Every row gives one point. Two turns around zero, p and q, are shown by what they do to some points. Where does a point land after both, in the order given? Backwards means that the second turn is done in reverse. Each puzzle has new turns, and all numbers are rounded.

Turn p:
[35,22] => [25,33]
[-47,-23] => [-36,-38]
[20,29] => [9,34]
[-26,-46] => [-8,-52]
[18,18] => [11,23]
Turn q:
[-3,-53] => [-42,-33]
[-23,29] => [7,36]
[26,24] => [35,-4]
Where do these land?
p, then q: [38,46] => [55,22]
p, then q: [13,-42] => [-8,-43]
p, then q backwards: [12,6] => [-1,13]
q, then p: [-33,-32] => [-44,-13]
p, then q: [-29,23] => [-15,34]

Turn p:
[-8,30,26,47] => [-53,22,18,15]
[-26,-14,-33,16] => [-17,-12,-39,-17]
[58,-67,3,-18] => [51,-56,-1,50]
[-12,14,37,-30] => [9,5,45,-22]
[17,0,11,5] => [1,1,10,18]
[-29,37,-43,-20] => [8,40,-31,-43]
Turn q:
[45,54,-15,30] => [32,56,-29,31]
[10,-21,16,-13] => [16,-23,5,-12]
[-3,-30,4,19] => [-2,-30,4,20]
[-17,26,-14,45] => [-21,29,3,43]
[-54,-17,-62,-51] => [-78,-13,-29,-50]
[8,-28,33,-8] => [23,-31,21,-8]
[11,15,37,-21] => [30,11,25,-23]
Where do these land?
p, then q backwards: [-35,25,-44,-13] => [17,26,-30,-46]
p, then q backwards: [29,6,-15,25] => [8,10,-21,34]
q, then p: [71,25,24,-6] => [39,37,-7,58]
p, then q: [-52,-38,-9,20] => [-43,-42,-7,-31]
p, then q: [0,-29,23,-61] => [58,-35,-4,-21]
q, then p: [13,4,37,5] => [6,1,24,31]
q, then p: [-27,6,-17,30] => [-41,2,-4,-15]

Turn p:
[21,-23,15,4,16,-1,47,-31] => [20,-9,20,41,27,8,13,-33]
[9,0,19,29,-20,-19,-21,-20] => [4,-4,0,1,2,14,-51,-7]
[-26,-21,14,-125,-27,-24,-1,102] => [-19,20,52,-121,-47,-35,78,-32]
[7,55,-7,22,17,-12,-20,19] => [6,32,-44,5,-24,-24,-21,12]
[-23,-2,-57,5,-7,49,-32,-11] => [-36,-35,-30,-1,7,11,15,60]
[18,-24,6,20,17,-23,7,22] => [28,11,13,-6,27,-26,-11,-4]
[38,26,2,12,22,-20,-26,-31] => [12,6,-53,9,13,7,-29,-26]
[18,14,-7,19,-25,-1,22,-10] => [-4,-20,3,29,-13,-17,-19,-10]
[4,-13,19,25,7,81,5,-18] => [41,-39,1,35,-7,41,18,42]
[-66,-12,-2,-11,0,-29,19,-24] => [-51,38,38,9,15,24,7,-1]
Turn q:
[30,87,-44,-10,-24,-33,-12,9] => [-57,34,-46,9,-13,-72,-14,16]
[-69,-24,-21,18,50,10,2,96] => [15,-59,61,-10,-53,-22,78,32]
[15,-17,18,22,23,2,28,-13] => [7,13,12,28,5,39,6,7]
[23,-11,-23,-7,-7,-13,-49,17] => [17,7,4,-20,31,-46,-3,19]
[-15,-11,76,-18,-42,-61,24,-34] => [-40,38,33,-19,19,37,-18,-84]
[30,37,21,1,12,29,30,8] => [4,38,-32,14,-36,22,10,12]
[16,-29,-68,9,5,22,5,7] => [31,-38,-20,39,23,-27,15,24]
[-6,-21,-10,-34,30,3,-30,-61] => [-10,-30,-19,-32,53,33,-23,21]
[4,-15,30,42,-15,10,9,-54] => [12,8,15,27,6,43,-55,-14]
[-1,-6,6,-10,-39,12,-20,13] => [25,1,-4,-20,-5,-24,-12,-25]
[-28,9,14,-13,5,18,13,12] => [-3,-14,-4,-16,-31,15,14,-9]
Where do these land?
p, then q backwards: [26,-2,19,-29,-15,-16,-24,41] => [-21,2,23,-29,-27,17,-34,25]
q, then p: [-35,-39,6,41,23,14,38,23] => [50,-35,47,25,-6,13,-18,2]
q, then p backwards: [46,11,-14,-17,20,-2,-32,4] => [-12,-4,-26,18,40,-3,-25,28]
p, then q backwards: [-21,-10,40,57,23,-38,45,20] => [50,-21,24,68,-23,-25,-18,11]
q, then p: [-32,47,-43,1,0,17,14,-1] => [-40,-13,39,-20,20,-18,-21,26]
p, then q: [18,12,21,-30,3,16,6,-9] => [12,-4,-26,25,10,12,-14,-17]
p, then q backwards: [-59,-51,33,22,13,-15,-13,-30] => [19,-31,50,24,42,-31,-13,-43]
p, then q: [2,56,-47,16,-51,54,-18,-40] => [48,-70,42,22,-2,-53,-7,-26]
p, then q: [55,-25,-13,-62,-17,-31,-16,-6] => [-22,-37,-26,-11,67,44,1,-13]
